Every row gives one point. The points of each table are mixes of a few directions, plus a little noise. Count the directions of each table, and those that both share. Where both have some left over, give the other angles between the two spaces (their principal angles), to ten degrees, smallest first.

First (7 x 2):
[[-16  -4]
 [ 16   4]
 [ 57  15]
 [-42 -11]
 [-51 -13]
 [ 44  11]
 [ -7  -2]]
Second (4 x 2):
[[ 14   4]
 [-14  -3]
 [ 53  14]
 [-52 -13]]
Directions: first 1, second 1, shared 1

First (7 x 6):
[[ 14 -27 -22 -10 -34 -27]
 [ 29  -1  32  -8  37 -50]
 [ -1   5  21  33  37  41]
 [ 27 -33   6  33  13   9]
 [-21  -3 -23  17 -24  51]
 [-25  44  -4 -63 -17 -50]
 [-24  16 -11  -3 -12  27]]
Second (6 x 6):
[[  0   1   1   0   1   1]
 [-37  55  34  19  54  65]
 [ 31 -46 -28 -15 -45 -54]
 [-17  25  15   9  26  31]
 [ 13 -19 -12  -6 -19 -23]
 [ 12 -17 -10  -6 -16 -20]]
Directions: first 3, second 1, shared 1

First (10 x 11):
[[ -7   8  -2 -35 -10 -11   0   6 -17   9  11]
 [ -7   0   7   0  -8   1  -6 -10  -6  -8 -18]
 [ -6   3   3 -11  -7  -3  -3  -3  -8  -1  -5]
 [ -1  -2   4  11  -1   4  -3  -7   3  -7 -12]
 [ 10   6 -16 -26  10 -11  13  27  -1  23  48]
 [-14   4   9 -19 -17  -4  -9 -11 -17  -6 -20]
 [  3   6  -9 -26   2  -9   7  16  -6  16  29]
 [  0  -5   6  21   1   7  -4 -10   7 -10 -19]
 [-10   8   1 -35 -12 -10  -2   3 -19   6   5]
 [ 33 -28  -1 121  42  36   6 -11  65 -23 -20]]
Second (11 x 11):
[[ -4 -25  -3 -34 -22 -20  23  26  -2  11 -26]
 [ 11  -6  15   2  17  -9  -2 -25  10 -27   3]
 [-10   5  -1   9   7   7  -9   0  -9  -3  23]
 [ 10  19   6   0   5   4 -11 -23   2  -6  -3]
 [ 11  23  -7   9  18   7  -9  -5   3   6  36]
 [ 10   0   2 -26 -23 -10  11  -1   4  10 -48]
 [ 21   8 -20  21   2  13  12  23  21  31   0]
 [  4 -55  21  53  40  -6   8 -18  30 -56   9]
 [-13  34  -7   8  -8  21 -21  -4 -18  16  11]
 [-30  -1   5   9  -1   9 -19  -5 -24 -12  17]
 [ -8  -3 -10 -54 -36 -16  18  31 -17  31 -22]]
Directions: first 2, second 5, shared 2

First (9 x 14):
[[  1   4 -21  -8  36  13 -22  26 -35  31   0  18  15  26]
 [ -9  10  -6  -9  23  -2  -2   4 -23  33 -18  -6  27  15]
 [ 16  35   6  15  10   1 -28  46  11 -34  35  16 -53 -44]
 [  3 -25  13  39 -85  26  -7  -8  68 -72  10 -29 -75 -25]
 [ -7  17  17  16 -28  -4  38 -51  27 -23 -55 -35  -1  18]
 [ 13  -6 -26 -14  33   9  17 -29 -32  17 -21  38  44  68]
 [ -2 -15  -1 -17  17 -12  -7  14 -15  25  25  11  20 -15]
 [-13  -9  10  18 -41  11 -16  10  26 -14  -2 -36 -35 -24]
 [ -3  -8   9 -38  36 -43  27 -13 -24  39  21  20  61 -18]]
Second (11 x 14):
[[-24  -4  36 -19  34  19 -42  41 -34  57  -9 -17  20   5]
 [ 14 -37 -30  -4  -7  -6  31 -40 -12  20   7  53  23  23]
 [-13 -20  65 -37  18 -19  14 -14  -5  24  10  -2  44 -20]
 [ -9  12  15 -16  42  -6  -9  16 -39  61  -7  18  23  -7]
 [ 11  25  32  -1   9  21 -45  54  28 -79  36 -26 -38 -12]
 [  0 -31   1   7 -28  12  29 -50   6   7 -28  13   9  33]
 [ 14 -27 -36  10 -14   8  23 -35  -8  10  -7  44   4  33]
 [ -3   8 -71  24 -39 -17  -3  13  23 -25   9 -43 -23 -21]
 [ 17  34  27 -12  27  -9 -21  41  16 -59  46   0 -19 -34]
 [-12  11  31  -5  -1  -1 -11  13  11 -11  -3 -35  -3 -16]
 [  7  30 -70  51 -41  -1  33 -39  12  -4 -54  -4 -40  15]]
Directions: first 5, second 6, shared 4; angles 40

First (8 x 24):
[[  33  -14   25    1  -17   -1   12   -2   20   24   19   56   26   11
    14  -10    8   -7  -40   27   -2   -6  -23    9]
 [  38   47   -2   -1    7  -46  -21  -30   17  -23   -5   27  -25   60
    -8  -44   24   -8  -53   22   34  -10  -25  -22]
 [ -17   10   -8  -13   15   29   -2  -11   -3   10   -5  -21    9  -15
     4   13   -8   16    7   -5   10    7   27   28]
 [ -34  -41  -14   13   -8  -31  -10   -4  -24   -4  -16  -26  -33  -10
    14    0  -19  -17   28  -20   10   -4  -13   -3]
 [ -31  -33   -5   13  -23  -20    0   60    2    0   -9  -42  -39   16
   -10    8   -1    6   51  -28   -3   32   61   -9]
 [ -33  -24    3    7   -1   78   45   69  -29  -14   17  -46   49 -100
   -32   74  -21    7   96  -40 -104    5   11  -35]
 [  15   30   -7  -13   18  -18  -24  -59    8    5  -10   19  -10   32
    18  -30    6    2  -53   22   53  -11  -15   28]
 [  28   26    9   -8    9   11    2  -24   11    2    9   32   23    5
     2   -9    9    1  -36   21    3  -11  -22    4]]
Second (9 x 24):
[[-13  23 -19   5  12 -12  -8   7 -17 -39 -13 -38 -25  -2 -24   1   1  -3
   30 -21 -12  -2  -3 -37]
 [-31  55 -45  12  29 -29 -18  16 -40 -92 -31 -91 -58  -6 -58   3   2  -8
   71 -49 -29  -6  -6 -87]
 [ 22 -39  32  -9 -20  21  13 -11  28  66  22  65  42   4  41  -2  -1   6
  -50  35  20   4   5  62]
 [-29  52 -42  11  27 -27 -17  15 -38 -87 -29 -86 -55  -5 -54   2   2  -8
   67 -46 -27  -5  -6 -82]
 [ 10 -19  15  -4 -10  10   6  -5  14  31  10  31  20   2  20  -1  -1   3
  -24  17  10   2   2  30]
 [  2  -4   3  -1  -2   2   1  -1   3   6   2   6   4   0   4   0   0   1
   -5   3   2   0   0   6]
 [ 11 -19  16  -4 -10  10   6  -6  14  33  11  32  21   2  20  -1  -1   3
  -25  17  10   2   2  31]
 [ 20 -37  30  -8 -19  20  12 -11  27  62  21  61  39   4  39  -2  -1   6
  -47  33  19   4   4  59]
 [  7 -12  10  -3  -6   6   4  -3   9  20   7  20  13   1  12   0   0   2
  -15  11   6   1   1  19]]
Directions: first 5, second 1, shared 1

First (10 x 32):
[[-18   2  -4  21 -14  15  18 -31 -14 -29 -29  12 -24  11 -11  10  -3 -30
   23 -29  -7  -4 -23  16 -17 -14  -4  10 -21  -9  13  30]
 [-36 -48  17  -4  40  14 -46  17  50   6  -6 -38  29 -49  30   5  -2   9
  -30   6   5  -1 -24  12  23  36 -45 -21  34 -12 -10  21]
 [ 47  24   9  35 -60 -20  70 -39 -22 -10 -50  -2 -39  68 -28  -5  74 -28
   59  -1 -32  40  29 -15 -39  21  31 -23 -54 -51  48  32]
 [  8 -17  18  26 -20  -4  23 -22  17  -5 -47 -30 -12  20  -3   1  58 -19
   30  -1 -24  30   3  -1 -17  44 -11 -34 -20 -52  34  43]
 [ 51 -11  21 -12  -1 -36  -1  31  40  49   7 -47  29   7  15 -21  72  39
   -7  58 -10  38  56 -35  12  66   5 -53  17 -34  14 -15]
 [ 33  34 -19 -46  15 -24 -19  49 -22  39  78  29  28  -7   0 -17 -40  50
  -38  37  28 -20  38 -26  26 -35  34  23  28  61 -38 -84]
 [  0  10 -12 -31  25  -6 -27  35  -6  20  52  17  23 -23   9  -6 -43  30
  -35  17  23 -23   9  -8  23 -28   8  20  28  47 -34 -50]
 [-40 -11  -6   3  17  24 -18  -8  -2 -23  -2  13  -4 -22   3  12 -40 -16
   -9 -28   9 -22 -37  23   4 -24 -19  22   5  16 -13  14]
 [-26  -2  -8   4   7  17  -8  -9  -9 -19  -2  14  -7 -11  -1   8 -33 -13
   -3 -23   6 -17 -26  17   0 -23 -10  20  -2  14  -9   7]
 [-19  18 -15  10  -8  17  12 -23 -33 -28  -3  36 -24   9 -15   9 -39 -23
   12 -33   4 -20 -24  18 -12 -46   8  33 -19  22  -5   2]]
Second (8 x 32):
[[  -8   -1   18   12   34    5    0  -11  -14  -26    0   29  -35  -23
   -11    1   -7   30  -21    6   11   12  -17   13   10  -50   -4   22
     8   27  -12   22]
 [  45   -9   30   31  -15  -29   33  -14   17    9  -32  -34  -17   26
    -7  -12   94   19   25   43  -26   67   42  -19  -11   53    5  -44
   -16  -52   35   32]
 [ -45  -37   -6   35   33   18  -36   -3   12  -16    8  -26    8  -36
    21    6  -16   10   -5   19    7   29   -5   23   16   24  -40   12
    15  -13  -16   10]
 [  41    3   17   -1  -41  -21   35   -7   18   20  -36  -28    1   39
    -6   -6   68  -17   30    5  -27   16   23  -23  -19   48   14  -47
   -20  -47   39   17]
 [   8   41   -9  -69  -38    7   25    3   -6   11  -16   45    6   25
   -20   11  -40  -54   -5  -82   -3 -100  -52   -9  -23  -53   35   -1
   -15   37   10   -8]
 [ -34  -20  -35   22   17    8  -49   24   -1   12   55  -28   41  -24
    31    2  -45   13    0   36   18   20   31    8   23   37  -23   24
    23    0  -35  -53]
 [   7   27  -12  -49  -33    3   15    7   -2   14   -9   23   13   22
   -11    7  -27  -41    2  -53   -3  -67  -29   -9  -16  -25   23   -3
   -10   21    8  -13]
 [ -17   -3   -3   18   41    6  -22    2  -21  -16   32   19  -15  -31
     2   -2  -29   40  -23   27   20   22    3   14   21  -35  -10   33
    17   31  -31  -10]]
Directions: first 3, second 4, shared 2; angles 50

First (10 x 32):
[[-23  26  -7 -11 -21 -30  22  11   2   6  -9 -31  -7   7 -15  -2  24   3
  -12  11 -20  10   2   6 -20  -1  20 -28   9  32 -14  -5]
 [ -5  24  -6  -9  18 -51  11  39  11  24   8 -16  -3  -6 -39 -11  18  16
   -7  46   7   0 -30   3 -45  -5  -4 -52 -11  -6 -34  13]
 [ 34 -62  -2 -23  16 -27  14 -12  17 -62 -67  31   6  23  31 -16  39 -75
  -14   5 -17  13  19  15  26   3  19  32  73  -8  59 -29]
 [-25  50 -11 -27 -10 -29  40  16  14  36  16 -26 -22 -15 -20  -9   0  12
  -17  -3 -20  14 -33   7 -21  15  31 -38   7   7 -33  -2]
 [-21  35 -14 -38   4  -7   7 -21   6  65  55 -26  -8  -9   1   0 -12  29
    6 -22  -5  -5 -59  -1 -12  20  56 -41 -12 -26  -5  24]
 [-14   2  -3 -10 -17 -27  14  14  -7 -18 -35 -18  -7  16 -18  -1  34  -7
  -14  16  -9  17  27  11  -9 -15  -1 -10  20  26   4  -5]
 [ 25 -36   9  51  14  60 -68 -60 -14   0  44  15  50   3  53  18 -33   1
   53 -25  23 -54  -3 -18  27   7   2  42 -50 -12  34  10]
 [  7 -25  19  52  -8  94 -69 -38 -40   4  43  16  18   1  24  33 -53  45
   40 -37  43 -26  35 -22  34 -17 -50  50 -65  -8  17  31]
 [  2 -11   8  -6   6  38 -18  12 -20   5   7  19 -21  -1 -19  12 -24  41
   -2 -11  33  18  17  -5  11 -18 -47   9 -15 -31   2  31]
 [ 18  -8  10  25   0 -20  44  37  29 -62 -64  31  -7 -17   4 -22   6 -65
  -28  18 -33  14  26  10   9  10 -27  35  38  30 -27 -63]]
Second (8 x 32):
[[ 18 -48   2  12 -18  64 -48 -20 -22 -23  33  25  11  34  40  15 -22  20
   12  -2  11 -38  41 -37  29   0 -55  54 -47 -14  51  13]
 [ 32  -5  50  51 -17  49 -11  -5  17 -15 -13   7  38 -17  16  11 -29  36
   11 -34  34  13   7   1  23 -37  26  -1  -9   5   5  17]
 [ 18   4 -20 -19  -3  -5  29   7  17  -6   3   1   0   7  13 -36 -11  11
   -3  20 -10 -23  -2 -30   0  10   4  10 -10  -6 -11  -8]
 [ 33  19  11  -5 -20  -4  45  21  54  -4   5  -1  18  -6  24 -34 -16  22
  -20  10 -14 -10 -25 -26  -2   6  46 -17  -2  -1 -11 -10]
 [-55   1 -21 -74  -4  14  34 -23 -55 -43 -27  11 -74 -18 -80  -6  28 -33
   37  27  21  -6 -13  30 -20 -12 -55  -1   2 -37   1  30]
 [  3  14  -9  16  32 -59 -25  34   8  62   4 -26  14  11  -4  11  11  26
  -29  -4   0  39   3   6 -16  -2  20 -36  22  14 -24   2]
 [-26  35 -21  41  44 -55  21 -30 -10   7 -58 -22   8 -45 -14  -9  13 -86
   29 -28 -24  16  -9  52   0  15  47   9  54  58 -64 -60]
 [-23 -20   8 -22 -14  -4 -45  16  -9  23  52   4 -16  34   6  47  26   5
  -35   9 -17   8  -2   4 -14  20 -34 -18 -10 -19  53  16]]
Directions: first 6, second 6, shared 2; angles 70, 70, 70, 80

First (11 x 32):
[[  -8  -19   32  -28  -29   -3   38   36  -19   -2   -6    2   -5  -10
   -22  -82  -11  -11  -13  -20  -55  -22   26  -11   -1   -2   21  -10
   -24   45  -20   -1]
 [  47   14    9  -40   31   -3  -44  -10   34   -8   40  -15  -22  -16
    31   33   -1   11   15  -28   21    6  -10   15   24   15   28  -14
    14  -76   62   -7]
 [ -18    2  -36   67    2   12    3   -1  -18   12  -28   -9   20    5
    -4   34    6   -8    1   27   28   22  -10   19  -10    1  -25   18
    17   10  -29   11]
 [  48   -5    4  -27   47  -21    0    5   11    1   14    4  -23  -14
    49    3    8    7    6  -48   28   -2   -8   -2   35   61   49   -9
    13  -55   37   -7]
 [ -36  -13  -16   58  -30   16   30   18  -34   12  -35   -6   22    2
   -27  -24   -5  -18  -10   32  -14    7    2    8  -20  -19  -27   15
    -6   60  -52   11]
 [  -4   -5   10  -24  -11   -1   -2  -32   -1   -3   18    2   -3    2
     1  -17   -8   10   -5   26  -18   -6  -20  -22  -18  -49  -11    5
   -16   24   13  -15]
 [ -24  -11   24   -1  -51   22    6    9  -21    0    9  -23    2  -16
   -42  -58  -23   -9   -9   33  -60   -4   -2    5  -26  -73  -17   -1
   -24   59  -12   -5]
 [  55   19    6  -23   40    0  -51   20   33   -9   30  -21  -25  -22
    28   52    8    6   23  -56   38   11   10   41   43   56   43  -22
    27 -103   58    6]
 [ -68   31  -30   50  -31    8   -7    4   13   -5  -47   28   40   46
   -54   77   18   -1    5   31   17    2   50    9  -25    9  -68    6
     5   17  -65   33]
 [  42   -9   11  -47   40  -25   10   -4   13   -2   15   15  -20   -4
    45  -13    5   10    1  -44   13  -13   -6  -21   27   48   44  -11
     3  -39   33  -12]
 [ -31   -7  -20   18  -10   -4   20  -50  -11    5  -11   19   19   24
    -1   -3    3    8  -16   54    2    0  -30  -36  -34  -46  -41   25
   -11   56  -26  -13]]
Second (10 x 32):
[[ 29 -32   2   7   4  15   6 -37 -36  17  34 -43 -16 -38  35 -67 -25  -3
  -12  40 -18  15 -83  -8 -15 -83  14  21  -9  37  36 -35]
 [  0   4   7 -29   7 -18   7  -2  16  -7  -2  26  -2  16   4   7   9   8
    0 -19   3 -14  19 -19   7  29   5  -8  -4 -12   0   1]
 [-21  18 -24  42  -6  16 -25   2   6   1 -14  -9  17   8 -19  55   6  -2
    9  19  23  17   8  27  -7  -3 -30   6  15 -11 -15  16]
 [-25   1   0  12 -26  12   0 -13  -8   1  -1  -4  11   5 -23  -8  -7  -2
   -5  34 -18   2  -7  -4 -23 -46 -29   8 -10  36 -15  -2]
 [ 47 -21  41 -73  17 -21  18   3   1  -5  34   2 -34 -22  35 -73 -11   5
   -6 -42 -30 -23 -11 -27  21  11  57 -16 -16 -10  44 -24]
 [-45 -17 -38  67  -3 -11  62   1 -36  17 -63  34  33  31  -4  -9  15 -11
  -17  25  15   0   2 -24 -19  24 -32  26  -1  68 -77  10]
 [ 21  42  35 -14 -27  39 -87  80  39 -22  33 -58 -18 -39 -55  52 -12 -11
   36 -51 -16  13  68  97  36  18  23 -43  20 -96  43  33]
 [ -4  -1 -12 -31  30 -39  29 -39  16  -3 -14  57   4  40  31  20  22  19
   -8  -8  28 -19   0 -56  -2  40  -5   6  -3   0 -10  -7]
 [ -1   1 -31  66   3  27 -21  -6 -19  14  -5 -37  10 -16   3  29  -4  -8
    5  34  24  32 -33  35  -8 -29 -18  18  19  -1  -1   3]
 [ -2   6  20 -47   0 -21  11  10  20 -12  -1  32  -5  16  -5  -6   7   7
    0 -32 -11 -24  37 -21   9  37  12 -16  -9 -10  -2   3]]
Directions: first 5, second 5, shared 5
